Every row gives one point. Two turns around zero, p and q, are shown by what they do to some points. Where does a point land after both, in the order given? Backwards means that the second turn is done in reverse. Each puzzle has new turns, and all numbers are rounded.

Turn p:
[-19.2  -9.5  22.1] -> [-12.8  23.6 -15.1]
[ 4.7 -4.0 12.8] -> [ 7.7 11.1 -4.4]
[ 12.5  19.1 -24.0] -> [  7.5 -31.3   7.8]
[  2.0  -5.5 -10.9] -> [-2.4 -3.5 11.6]
Turn q:
[ 8.6 -6.9 21.5] -> [  3.3  19.8 -13.4]
[-4.0  7.2 22.4] -> [-8.7 22.2  1.0]
[  4.4   5.9 -14.5] -> [ -5.0 -15.4  -0.6]
[ -9.0  -6.3 -29.4] -> [ 10.5 -26.6  13.0]
Where do these land?
p, then q: [  1.0 -13.6 -19.1] -> [ 1.8 23.3  2.4]
q, then p: [-13.2   4.5 -18.8] -> [ 2.0 23.3 -1.0]
q, then p: [ 6.9 11.0  5.2] -> [-12.9  -4.9  -2.3]
p, then q: [ 5.3 -1.9 32.7] -> [-22.9 -23.0  -6.9]
